Each row of a before or after table is a point. One or more steps were done to the points. Then noise was added and the rows were shuffled. The steps act on how far a point lies along the listed directions, d1 being the first. Name the steps. A step turns or swaps two directions, mirrors them in a line or flattens them onto one, adds a multiple of one to another, or multiplies one. Angles are multiples of 10 degrees, from the lower direction toward the higher: turns from -170 to 170, lines from 10 to 170 but not 90. Use the fewest steps. Two steps may share a direction if one is a turn and the other turns, adds or multiplies; they go together, in the order done. Otherwise the lowest direction goes first.

Directions:
(1): [ 5 54]
(2): [-54   5]
Before (14 x 2):
[[ 27 -12]
 [ 25  17]
 [  0 -10]
 [  8 -27]
 [ 25 -44]
 [-58 -49]
 [-59 -50]
 [-44  27]
 [ 33  43]
 [ 25   6]
 [ 27 -34]
 [-28  46]
 [-75 -45]
 [-67 -36]]
After (14 x 2):
[[ 11 -38]
 [ 22  50]
 [ 81  18]
 [-35 -11]
 [-49  -3]
 [ 78  17]
 [ 74  29]
 [ 21 -50]
 [ -2 -33]
 [-17 -10]
 [-18  53]
 [ 11 -19]
 [  7  -8]
 [ 70   8]]
Steps: mirror d1 and d2 in the line at 30 degrees

Directions:
(1): [ 65 -24   2  41  28 -39  45  31]
(2): [ 23  35  38  -4 -52  52  55  14]
Before, 9 rows:
[[ 13 -17 -27   4  23 -15 -28  -5]
 [-56  45  31 -40 -53  65 -17 -11]
 [ 17 -49 -28  30  44 -49 -20   9]
 [ 49 -19 -11  33  11 -30  45  16]
 [-55  -8 -41 -17  25 -15 -95 -26]
 [ -8 -46 -32   8  39 -60 -41  16]
 [ 19  18   6  17   8 -12  20  18]
 [  0  -3  -7  -3  -3 -12  -5   1]
 [-25   0 -33   4  13 -11 -39 -16]]
After (9 x 8):
[[ 56  -9  22  23 -23  -7  56  52]
 [ 47   0  25  23 -30  26  58  28]
 [-13  33   8  -4 -13  17   3   4]
 [ 33  -3 -19  32  14 -22  15  13]
 [ -7  29  15 -15 -52  48  33  -7]
 [  8   2  -1  -1  -8  -8   6   5]
 [-40 -29 -32  -1  56 -53 -76 -10]
 [ 46   0  -5  14  -1   7  21  14]
 [ 70 -32 -16  53  47 -50  15  39]]
Steps: turn d1 and d2 by 110 degrees

Directions:
(1): [-38  -5  14  16  10 -69  -9  -2  16  65 -71  45   4  49]
(2): [ 17  92  17  24  26   4 -31 -25 -17 -38  -6  74  36 -21]
(3): [-35 -33  14 -41 -17  13  50 -49 -52 -52   5  44  10  61]
(4): [ -4   4 -44  85  -4  40  34  53  22 -13  21  36 -20  57]
Before (13 x 14):
[[ -9 -30 -18  18  -2  -4   5  25  24  26 -27 -44   0   6]
 [ 14  12 -10   4 -16   9 -27  25  20  24  21 -41 -16 -12]
 [ 23   9   2   9  10   3 -24   2   4  14  16  -8   5 -33]
 [ 25 -10 -11  18   2  30  18  23  -4 -15  43   0  -5 -11]
 [-45 -27  18 -21 -15 -41  16 -28   2  34 -57  23  10  64]
 [ -2  19  -2   7 -11 -25 -36  -3  32  46 -33 -19  10 -20]
 [-13 -33  13 -24   5 -73 -22  -2  20  63 -40 -12 -12   0]
 [-34 -89 -13  -5 -27 -13  38  29  12  58  -4 -37 -34  25]
 [-25 -39 -27  19   2  12  35  20  -3  27   5  -2 -13  38]
 [-10 -61 -10 -18  -2 -11 -13   7  10  38   4 -95  -8  -4]
 [  4   5 -26  15   2   7  -3  44  30  17   5 -48 -16 -18]
 [  1  18  -6   5  -5  17  23 -14  -2 -19  -3  40   3  38]
 [ 17  65  18 -19  18   6 -38 -21 -27 -46  12  34  30  -2]]
After (13 x 14):
[[-46 -21  10   6 -17 -38  23 -19   7  35 -59  43   6  88]
 [  3  -3  29 -79   3 -23 -29 -27 -28 -13   2 -34  10 -15]
 [ 20  24 -14  19 -15  26 -28  30  15   8  38 -25 -11  -9]
 [ -3 -23 -40  72   1  33  10  49  25   3  27 -39 -16  38]
 [  4  25  17 -25   0  -6   4 -37  -8 -12 -23  33  13  21]
 [-26  -4 -31  81  -6  23  36  47  14  16   7  52 -25  50]
 [ -5   2 -15  12 -18 -12 -25  16  34  43 -19 -37   1 -13]
 [ 25  -5  -3   7   5   9 -19   4   1  16  20 -23  -2 -35]
 [-16 -38 -15  24  -1 -36   1  34  30  56 -17  -7 -31  32]
 [-17  22 -16  47  19  16  17   5 -13   3  -3  59   9  32]
 [ 33  13  -2  12   8  24   7   5 -12 -23  38  15  14 -26]
 [  1  10 -26  54   5  14   3  31  22   3 -17  -7  10  10]
 [ 17  40 -25  30  11  24  -5  41  25  -9  20 -26  -9 -24]]
Steps: add 0.3 times d3 to d1; turn d2 and d4 by -80 degrees

Directions:
(1): [-48 -13 -18  83  -6  -3 -31   0   0  45   4 -11 -23  30  53 -56 -14 -27
 -55 -76  -3 -62  12   5  13 -46 -25 -12  -8 -26 -55  31]
(2): [  4  93 -16 -33  29  34  -3 -44 -45 -62  34  15  -9  -3  -2 -36 -47 -23
   3 -14 -69  21  -5  34  36 -10   1  28 -77   6 -34  22]
(3): [ 36  -5   0  -5 -25  12 -28  49 -16  58   6 -47  30 -16  18 -18 -17 -27
   0   9   5  18 -70 -39 -21 -40 -71  74 -67  38  44 -16]
(4): [-18  44  13  -9 -10  24  17   6 -34 -12  16 -32  69 -19  43 -10   4 -15
 -19 -43  95 -23   2  63  13  24  27 -43 -26  -5  40 -82]
(5): [  8 -12 -23  -4 -34 -51  71   7  18  -8 -78  56  -4  -7  16 -21 -50 -23
 -36 -28   2  54  27  12  15  55 -63  30 -19 -59  21 -18]
(6): [ 31  17 -43  -5  24  33  24   9  77  18 -15  37  50   8 -73  20 -36 -38
 -63 -28   7 -12  15  -8 -23 -58  41 -38 -23  31  46  38]
Before (11 x 32):
[[ -3  33   8  -5  -2  17  -8  -7 -12   1  11   4  -3  -6   4 -31 -41 -24
  -12   2 -14  21 -31  10  21 -16 -23  33 -63  10   3  -8]
 [-18  -5   6  19  -4 -25  42  -2 -24 -15 -18  22 -12   2  23  -4  -3   1
   -6 -23  20   6  20  12  10  45  -3 -21  20 -49 -13  -5]
 [ -3 -16   3   5 -27 -21   4 -10  -5  11 -32  -1 -11  13  20   2 -20  -1
    1  -8   6  -6   1  -4 -18   3 -22  15 -23  -3   8 -15]
 [  0  54  13 -21 -14   4   0 -11 -43 -24  15 -14   0  -3  40 -54 -36 -13
   15 -17 -32  21 -29  30  30   2 -27  31 -55  -5  -8 -17]
 [-30  -3   5  14   2  -3  -4  -8   2   4   1  26 -26  15  12   8   5  12
   15  -7 -21 -12   8   2  10  10  -3   0  13 -13 -22  12]
 [ 24  50   4 -51   5  32  18 -12 -36 -29  16 -21  17 -32  -7  -6 -33  -4
   21  21 -32  44 -13  24  25   6 -21  27 -76  10  22   3]
 [-14 -14  13  17  -4 -10 -20   8  -4  20  18 -35   0  -2  24  11  43  24
   22   3  45 -19   5  21   4   9  23 -32  35 -10  -6 -14]
 [  2   4  18  13   1  -1 -17  -5 -30  -9  22 -21 -15  -7   9 -13  -6  -3
   30   2 -11   3 -19 -19   3  -3 -27  30 -24  -3   8 -13]
 [ -9  51  10  -2  24  38 -53   0 -32 -15  66 -53  -5  -2  24 -22  16  -9
    9   2 -10 -15 -43   4   9 -34   5  21 -55  30 -36  -2]
 [ -1  32 -29   2   2   1   5 -10  -6   2  -9   8  17  -3   5 -15 -31 -34
  -33 -31 -15  12 -21   5   9  -8 -42  19 -40  -5  13   5]
 [-20  41 -11  -4   9  -2  23 -59 -20 -74  -2  30 -31   8  25 -29 -25  17
  -15 -19 -17   4  54  72  45  46  18 -20   0 -59 -43   3]]
After (11 x 32):
[[ -9 -54  23  25 -23 -19  -8  24  35  47 -21   6  -4   0  -4   7   5  -1
  -10  20  36   3 -19 -26  -9  -2 -19   3  17   5  23 -14]
 [  2 -31 -19  23  -6 -22   2   8  40  38 -31  11   6   1 -16  19   2 -12
  -25  -5   1   2 -15 -27 -18 -10 -35   2  26  -3  20  19]
 [-10 -33  26  27  -7 -17  -8   4 -16   1   9 -25 -19  -4  17   6  18  15
   30   6  26 -13  -2 -18  -6  18 -10   3  21 -17  14 -29]
 [ 20 -58  20  -4 -29 -10  16  38  20  51 -27 -38  17 -24  -5  28  13  18
   11  36  28  23  -9 -26 -11  11 -39   8   3   6  53  -9]
 [  4 -57  25  14 -52 -39  -2  41   9  46 -31 -25  -4   0  43 -18  13  13
   19  10  19  11 -33 -24 -14  10 -49  24  25 -10  25 -28]
 [-16 -26  26  23 -21  -9 -10  43   1  26   8 -55  27 -12  48  -1  45   0
  -13  -8  91 -15 -22   8 -10  20 -12 -10  -1  -3  18 -68]
 [ 36   2  -7  -4 -27   2 -24  12 -28  17  -2 -29 -19  -3  39 -43 -37  -8
    1  18 -36  33 -46 -14   8 -15 -91  96 -67  -4   4   3]
 [  2  12   1   5   2 -16  16  -1 -40 -13  -3  15 -33   1  13 -15 -22  -7
   14  -1 -42  26 -15 -16   7  16 -36  36 -19 -23 -25  29]
 [-14  44  -1  -9   2 -12   7 -20 -30 -27  12  -6  -8  -8  31 -19   1   5
   11 -20  12  14  13  57  32  31   3 -12 -16 -33 -18 -15]
 [-19  14  10   4   1  12 -21  -1 -18  13  23   5 -14   4  22  -2   5   2
   23  -2 -21 -11 -18  -3  10  -4 -10  22 -13   8 -11   1]
 [-12 -21   7   8 -13 -24  -2 -26   1   3 -23   8 -31  18   8  10  -6  15
   12   4 -14 -14  15  -5 -14   6   0   1   6  -1 -12   4]]
Steps: multiply d1 by 0.7; turn d2 and d3 by 120 degrees; turn d4 and d5 by 70 degrees; multiply d6 by 1.3

Directions:
(1): [-17  -4  14 -36 -35 -54  -7 -13 -25 -17  57  17  28  -3  28  35  55 -35
 -19 -14  24  20  17  -3  19 -61 -12  52  28  16  32  -5  39  38  -6  12
 -16 -20 -50 -28 -23 -47  20 -18   6  32 -46  12 -23 -44  26 -30  69   9
   2  21  19 -71 -28  -3 -82 -46  -8  22]
(2): [  8  29  20 -22 -23  26   0   1 -35   1 -19   2   2 -27 -33 -37 -44  -1
 -13  18   2 -30  22 -27  28  29 -60  44   0  48 -17  21  13  36 -29 -11
  -7   4 -95  -3 -13  -4 -33 -16  11  17  17 -44  26  54  49 -48 -32  16
  81 -48  11   3 -61  45  10  46  13  48]
Before:
[[  2   6  13  -9  -9   2   5   4 -16   0  -8   0  -2 -11 -23 -14 -17   2
  -10   8   1 -12   9 -10   8  17 -20  21   1  17  -6   7   4   9  -6  -2
    4   4 -31   6  -6   2 -17   3   5   7  11 -22   2  33  18 -15 -24   4
   21 -26   3  11 -13  11   3  28  -2  17]
 [ -4 -25 -19  24  32 -25  -4   0  33   5   8  -8  -5  19  27  22  22   4
   12 -12  -6  31 -13  18 -25 -14  44 -49   0 -53  14 -16 -11 -32  30  10
   12  -7  95  14   6  14  17  18 -17 -16  -8  33 -20 -44 -49  47  20 -20
  -76  42  -1  16  48 -35   9 -30 -14 -53]
 [  4 -11   4   2  10   8   0   6  -3   4  -3  -5  -3   5  -5  -6  -8   2
   -1  -7   0  -4  -8   8  -3   7   2  -7 -10  -9 -19   5  -4  -6   2   1
    6   3   9   5   6  -1   7   6  -6  -1   3  -5   4   8  -8  -1  -7   1
    2  -8   0   0   1   0  22   6  -4   4]
 [  5  16  -3   3  14  24  -3  12  -7  -4 -20  -1  -4  -4  -9 -14 -25  10
    4   2 -11 -17  13  -4   3  22 -17 -10  -5  13  -9  10  -6   4 -14  -2
   -2   6 -14   0   4   9 -20  -2  10  -9   9 -18  14  39   2 -10 -29   3
   18 -21  -8  19  -3   5  24  29   6  10]
 [  5   6   0  -2   0   1  -3   1   2  -3  -5  -6   0   2  -8   8 -10   2
   -9   2   1 -16   3  -1  -6   3  -8  -2   2  -4  -4  -3  -2  -1   3   2
   -9  -2   3  -2   1  -7   2   4  -4  -6  -5  -5  -5   7  -3   3 -11  -3
    5  -6   4   4   3  -2   2   5   6   2]
 [  5   7   7  -7   0   8   3  -4  -8  -3 -10  -8   0  -8 -19 -24 -28   5
    1  10   2  -4   6  -6   2  21 -12   6  -3  12 -12   7  -3  11  -4  -6
   -4  11 -20  -6  -9  -5 -11   3   2   1  18 -13   4  28  11 -11 -29  -4
   27 -22  -2  10  -7  27  22  21  10  14]
 [ -1  -8  -3   3   2  -5   5   7  -3  -4   2   0   3   5  11   7  10   0
    0 -11  -1   1  -4   0   6 -13   2  -3  -6  -7   4   1   0   7   7  -6
   -3  -5  11   9   3  -4  15   3   4  13  -4   7  -4  -6  -8  13  11   7
  -11  -7  -2 -10  -5  -6  -9  -3  -3  -6]
 [  0  14   1 -10  -9   9   1  -2 -12  -2  -9   2  -7 -15 -11 -21 -21   0
    0   3   2  -2  13  -6   9  19 -25  16  -3  15 -10  10  10   7 -19  -1
   -5  -2 -37  -2 -10  -5  -2  -9  11  11   7 -29  20  18  25 -12 -10   8
   31 -17   5   0 -27  18   2  20   7  18]
 [  8  13  15  -8  -6   7  -7  -8 -10  -5 -11   6   9 -10 -11  -6  -7  -5
   -5   7  11 -10  10 -14  12   3 -26  18   7  16  -6   5   3  13 -13   8
   -3   5 -47  -5  -4  -9 -14  -8   1   9   2 -15   4  23  28 -14  -2   2
   26 -15   6 -11 -26  20   6  15   5  19]
 [  0  14   2   5  -4  17   3  -2 -11   1 -12   5  -3  -7  -6  -5  -2   1
    7   1  -3 -10   5  -4  12  13 -12   6  -3   4  -6  -2  -1  11  -4  -5
   -2  -1  -8  -5   1  -3 -16  -4  -2  -4   3 -10  16  13   5  -9  -1   1
   19 -18  -6   8 -15   1  11  16   2   6]
 [ 17   9   7   8  11  33  -1  14   3  12 -40 -11 -16  -9 -26 -25 -46  22
   -2  15 -13 -35   4 -17  -7  41 -23 -10 -17   4 -20   3 -20 -15  -6 -15
    8  16  -7  16   4  23 -24   5  -1  -7  27 -27   9  36   9  -4 -44  -3
   25 -34  -4  43  -8  21  48  52  10   7]
 [  0  12   6   3  -4  -2  -9   5   6   4  -4   1  -1   2  -1   1   2   1
    7   4  -2  -5  -1  -1 -13  -5   3  -2  10  -4  -3   4  -5  -4  -6  -7
   -1   1   0  -2  -5   8  -4   4  -2   1   0  -4   1  -2   0  -8 -10  -3
   -5  -1  -5   4  -6  12  -1  -2  -3 -12]]
After, 12 rows:
[[  0  12   0   9   0  18   4  -1  -7   2 -15   4  -4  -4  -5  -4  -3   4
    9   0  -5  -9   2  -1   9  15  -7  -1  -5  -1  -6  -3  -5   5  -1  -5
    0   0   3  -2   4   0 -15  -2  -3  -8   5  -7  15  11  -1  -3  -3  -1
   12 -16  -8  12  -8  -2  15  15   2   1]
 [  5   6   0  -2  -1   1  -3   1   2  -3  -5  -6   0   2  -8   8 -10   1
   -8   2   1 -17   3  -1  -5   3  -9  -1   2  -4  -4  -3  -2   0   3   2
   -9  -2   3  -2   1  -7   2   4  -3  -7  -5  -5  -6   7  -3   3 -11  -2
    5  -6   4   4   2  -2   2   5   6   2]
 [  1   7  -7   2   3  13   2   0   1   2 -15  -1 -12  -8  -9 -19 -22   7
    6   1  -3   1   4   1  -1  24  -9  -4  -9   0 -12   6   0  -9 -12   0
   -1   1  -5   4  -3   5   2  -2   7   1  13 -22  18  14   9   5 -16   2
   12 -10  -1  13  -8   8  15  18   6   3]
 [ -1  -8  -2   2   0  -6   4   7  -5  -4   3   0   4   4  10   7  10  -1
   -1 -11   0   1  -3  -1   8 -14   0   0  -6  -6   4   1   1   9   7  -6
   -3  -6   7   9   2  -6  14   2   4  14  -5   6  -4  -6  -5  11  11   8
   -9  -8  -2 -12  -7  -4 -11  -3  -3  -4]
 [ 17  10   8   6   9  32  -1  14   1  11 -39 -10 -14 -10 -27 -25 -47  20
   -3  15 -12 -36   5 -18  -5  40 -26  -6 -16   7 -19   4 -18 -12  -7 -15
    7  16 -13  15   2  21 -25   4   0  -5  26 -28   9  37  12  -7 -43  -2
   29 -36  -3  41 -11  23  46  52  10  10]
 [  5  15  -4   4  16  25  -3  13  -5  -4 -21  -1  -5  -3  -8 -14 -26  10
    5   2 -12 -16  12  -3   2  23 -15 -13  -6  11  -9   9  -7   2 -13  -2
   -2   7  -9   1   5  10 -20  -1  10 -11  10 -17  14  38   0  -7 -30   2
   15 -20  -9  21   0   3  27  28   6   8]
 [  3   1   7   1   1   5   6   6  -5   3 -14  -3  -6  -6 -21 -12 -17   8
   -5   7  -2 -10   2  -5   0  21  -7   5  -3   6  -8   4  -5  -4   1  -2
    8   6  -6  11   0  10 -14   9   2  -1  15 -16   1  30   5  -1 -29  -1
    5 -21  -2  22   3   3  13  27  -3   5]
 [  0  12   7   3  -5  -2  -9   5   6   4  -3   1  -1   2  -1   1   2   1
    7   4  -2  -5  -1  -1 -13  -5   2  -1  10  -3  -3   4  -4  -3  -7  -7
   -1   1  -2  -3  -5   7  -5   3  -2   1  -1  -4   2  -2   1  -9 -10  -3
   -4  -1  -5   3  -7  12  -2  -2  -3 -12]
 [  4  -9   6  -1   7   6   0   5  -7   3  -1  -3  -1   3  -6  -7  -8   0
   -3  -7   1  -6  -6   7   0   6  -2  -1  -8  -5 -18   6  -1  -2  -1   1
    5   2   0   4   4  -4   6   5  -5   2   2  -7   5   9  -3  -6  -5   3
    7 -10   2  -4  -5   3  19   7  -4   9]
 [ -7 -10   0  -6   0 -36  -7  -6   1  -3  25   2  10   1  21  18  23 -13
   -5  -9   7  23   8   0   0 -27   3   3  14 -17  20  -6  15   8  10   9
    0 -15  15  -1 -13 -12   8   0  -8   9 -21  14 -16 -34  -7   4  35  -6
  -28  24  15 -17  -2 -10 -26 -25 -10 -15]
 [  9   6   6   6   8  12  -5  -5   5  -2 -19   1   2  -2  -8  -4  -8   3
    3   6   5  -6   0  -6   1   9  -7  -5   1   0  -9   1  -9  -5  -4   8
    2   8 -11   2   4   2 -10   0  -3  -2   8  -7   3  19  10   5  -8  -5
    4  -7  -1   3  -4   9  21  13   4   2]
 [  6   4   3  -1   6  10   4  -3  -2  -2 -13  -9  -3  -5 -18 -23 -28   9
    4  10  -1  -2   2  -3  -3  24  -4  -3  -6   5 -13   5  -8   4   0  -6
   -2  13  -5  -3  -5   0  -9   6   1  -4  20  -9   4  26   3  -3 -32  -7
   18 -19  -5  16   2  22  29  20   9   7]]
Steps: flatten d1 and d2 onto the line at 140 degrees

Directions:
(1): [ 34 -20  19 -31  51   6  40  -9   0  95 -12  11  -9  45 -11  30 -36 -50
  27  -3 -23   8 -15   6  -8 -72  31  -2 -22  17 -31  -1  11  -3  14 -34
 -15 -29 -19  49  20 -21  -4  -5  31  -4 -14  -5 -57 -12 -46 -33   9   8
  23 -41  -2 -31 -61  11 -24   6  27 -44]
(2): [ 13 -31   4 -24 -18  42   4 -19  17 -18  -1  -4  35   5 -38   8  19   4
 -35 -15 -63  92  -8 -26  -1  35   3 -16 -24   8  61  -3  18  33  63 -28
 -11  24  31  24   6  51  33  15   6 -29  20  36 -35  -2  38  15 -23  -4
  13 -66  -3 -24   3  36  17 -62 -16   0]
(3): [ 38  11  -8   9  51  10  -6   5 -19 -31  14  -4  35  49 -33  24  31 -15
   9 -14 -17  47  21  17   1 -27  12  17   0 -19 -28  27 -33  21  26  65
  89  38  30   3  28 -29 -26 -36  21  21 -23 -12  16  -5  12  25 -23   7
 -50 -19  90  -2 -14 -36  33  33 -19  -4]
Before, 11 rows:
[[  4   9   3   1  23 -11   7  10 -13  30  -5   2 -13  15  11  15 -18 -22
   29   9  20 -27   2  24  -8 -41  10  12   3  -4 -41   4  -6 -14 -12   5
   15 -13 -13   9   7 -35 -18 -20  13  12 -18 -19   1   1 -25 -12  10   4
   -8   7  20   6 -13 -17  -8  40   9 -14]
 [  1  10  -4   8  17  -9  -2  -2 -16  -5  -1   5  -3   7   2   5  -1  -8
   10  -7  14 -16   7  13   2  -9   7   9   0   1 -24   3 -12  -5  -9  19
   14   0   0   3  -2 -12 -11 -19  -2  11 -13 -12   8   4  -5   0  -1   4
   -6  13  14   1  -9 -19  -1  20   5  -2]
 [  0  11   4   6  21 -15   7   6  -9  22  -1   5 -13  13   9   5 -16  -9
   17   8  15 -24  -4   8  -5 -29   3   0  11   5 -28   1  -9  -7 -17   8
    5 -13 -11   2  -3 -23 -14  -9   5  12 -12 -10  -1   5 -24 -12  13   3
   -1  14  -3   2 -11  -1 -14  26   6  -6]
 [ 13   7   9  -2  35  -3  12   5  -9  22   4  -5   1  27  -7  19  -8 -21
   23  -1  -2  -5   7  11   1 -37   8   6   2  -7 -30  12  -7  -4  -9  13
   20  -2 -11   4   4 -29 -17 -13  13  15 -14 -14  -5  -1 -18   0   0   9
   -6  -5  22  -9 -28 -16   0  16   5 -19]
 [  6   1   3  -6  14  -7   8  -2  -6  20  -1  -1   2   9   0   5 -10  -9
   10  -4   3  -7  -9   9  -5 -19  10   4   2   7 -10   1  -1   5  -4   2
    4  -2  -8   2   4  -5  -3   1   7   3  -4  -8  -2  -1  -9   1   5  -3
    5  -2   7  -8 -14  -7  -6  14   4  -6]
 [-15   2  -1  10 -32   1 -15   3   9 -34   6  -2   0 -29  11 -18  14  14
  -16   0   0   1   4  -6   5  35 -13  -4   4  -7  22  -3  -2   5 -10   3
  -16   5   5 -17 -14  19   7  17 -13  -9  11   6  21   3  23   6  -4 -11
    2  22  -9   8  25   9   5 -13  -5   9]
 [  9   3  -4   2   3   8  -2  -1   0 -18   8  -8  11  11 -12   3  12   3
   -8  -3 -12  15   4   5   3   1   3   1   0 -11   1   3  -6  16  13  16
   26  16  10  -2   2   0   3  -7   4   4  -1   0   8   1  14   9  -5   1
  -13  -4  26  -4   7  -7  13   0  -6  -2]
 [ -2   3   9   2  12  -7   7   8  -1  18  -5   7 -13   3   6   3 -14  -6
   11   2  10 -22  -2   8   0 -30   2   6  10   5 -25   4  -6  -8 -15   1
   -1  -9  -9  11   0 -15  -9  -3   4  10 -14  -8  -1  -6 -25  -8  12   5
    3   5   3   3  -4 -10  -9  18  10  -9]
 [ -3  -1  -7  12   1  -3   2   0  -3  -7   6   0   4   1  -3   1  10   2
   -2  -2   9  -3   6   9  -4   6  -3   7   9  -5  -2  -1 -11  -3  -7  13
   13   7   4 -14  -4 -11  -3  -4  -8   8  -3  -7  12   8   6   4  -1  -3
   -9  10  17   5  15  -9   4  16   0   4]
 [  1 -12   1 -12  10  -5   6   1  -3  22  -5  -1 -11   2   4  12 -11 -12
   11   4  12 -20  -3   3  -4 -17   5   6  -3   5  -6  -3   1  -4  -7  -6
   -7 -15  -7   7   1 -11   1  -3   3  -5  -2  -3 -16   1 -21  -7   6  -3
    6   7 -12  -1  -5   5  -9   5   9  -5]
 [-14  -3   0  -5 -13   8  -1  -3   3 -11   5  -5   2 -10   2  -6   5   7
  -12   9   0   9   2 -13   3  22   4  -3  -6   3  14  -7  10   1   9  -7
  -10   2   1   3  -9  21   4  12  -9   1  12   5   0   1  10   2   2  -9
    8  -7  -6  -1  11  13   4 -18  -8  16]]
After, 11 rows:
[[ 19 -16  12 -19  25  15  22 -10   2  37  -4   6   8  30 -20  19 -13 -22
    0  -3 -35  40 -13  -8  -7 -26  15 -12 -10  15   4  -1   5  14  30 -21
   -5  -5   4  33   6   5   6  -2  18  -8  -3  13 -41   1 -12 -10   0   3
   15 -43  -5 -23 -27  26 -10 -13   3 -20]
 [ 22 -23   6 -25  32   9  17  -6  -3  40  -5   0   2  27 -16  27 -10 -29
   13  -3 -13  14  -5   3  -6 -36  18   5 -14   7  -7   2   1   7  18  -8
    6 -10   1  28  15 -12   2  -9  18  -9  -6   1 -38  -4 -22  -8  -2   1
    5 -25   5 -16 -26  10  -5  -1   9 -20]
 [-16  14  -6  12  -5  -5 -13   7  -8 -31   9  -7   0 -10  10 -10  12  12
   -2  12  23 -16  13  -2   5  18  -1   7   7  -8  -9   1  -6  -5 -10  24
   18   8   1 -15  -9  -1 -14  -1 -13  17   2 -10  27   3   9   8   3  -7
  -13  21  17  13  19 -10  11  11 -12  23]
 [-25  24 -15  36 -42  -8 -41  14  -2 -95  18  -8   9 -40  15 -29  41  38
  -21   0  21  -8  22   2  10  61 -27   6  22 -24  19   7 -23   7 -22  50
   23  30  19 -50 -18  11  -6   5 -26   6   7  -2  67   8  46  31 -11 -12
  -30  53  22  30  56 -17  26   6 -24  33]
 [-16   5  -4   6 -29  -6  -6   0   8 -13   3  -7 -11 -21  12 -15  -1  17
  -11   7  11 -25  -4   0   3  22  -9  -4   7  -5  11 -10   7   1 -13  -7
  -16  -3  -7 -14 -17  10  12  10 -12  -1  10   2  13   6   9  -1   9  -3
    7  22 -19   5  22   5  -3  -8   3   7]
 [ 14 -11   9 -20  19   2  20 -10  -1  44  -6   2   3  17  -8  12 -18 -20
    8  -6 -15  10 -17   4  -7 -28  17  -1  -8  14  -3  -2   9   9  11 -18
  -11  -8  -9  20   8   3   5   6  15  -6  -1   0 -25  -3 -14  -7   5  -2
   19 -25  -2 -20 -28   6 -12   0   9 -18]
 [ 17 -22  24 -32  24  15  35 -10   8  72 -10  -1  -4  25 -15  25 -31 -34
   14  -2 -35  20 -14  -8  -3 -39  17 -11 -20  13  -1  -4  23   0  14 -48
  -36 -23 -20  36   2   0  10  11  20 -11   0   8 -56  -5 -26 -20   5   7
   35 -46 -26 -34 -48  24 -20 -27  19 -36]
 [ 15 -18  16 -19  19  17  19  -5   7  34  -8   8   4  20 -19  17 -13 -19
    1  -7 -30  30  -9  -4  -3 -33  13  -2  -9  12  -3   3   4  10  23 -21
   -7  -4   3  37   9   5   6   2  18  -5  -9   8 -34 -11 -18  -7   1   7
   14 -42   5 -18 -20  10  -5 -11   9 -22]
 [ -2 -10   2  -8  -5  10   3 -14  -1  -1  -5   5   4  -3  -7   4  -1  -3
   -9 -11 -13  17  -3  -5   1  14   6  -4 -13  11  14  -7   7   6  15 -15
  -18  -1   6  16  -7  22  12  -1  -4 -10   4   9 -16   5   8  -1  -5   0
   16 -16 -14 -11  -5  10  -4 -22   4  -3]
 [-15  -7  -9  11 -25   3  -3  -4   5 -23   4  -2   6 -18  -3  -9  15  17
  -17  -1   2   7   2  -2  -2  35 -11   0   7  -3  25  -7  -2   0  -1  -1
   -5  11   9 -19 -13  13  12   8 -18  -3  10   5  12  11  21   8  -4  -7
    1   7  -3   6  31   4   5  -6  -4  13]
 [ 21 -29  17 -36  18  27  30 -12   6  64 -15   4   5  26 -18  30 -26 -37
    9  -2 -41  45 -17  -1 -13 -35  24  -7 -28  15   6  -6  23   8  42 -50
  -22 -14  -2  51  13   8  15   0  27 -20  -2  14 -58  -4 -15 -19  -1   3
   26 -64  -6 -27 -34  28 -12 -21  11 -33]]
Steps: multiply d1 by 2.5; turn d2 and d3 by -170 degrees
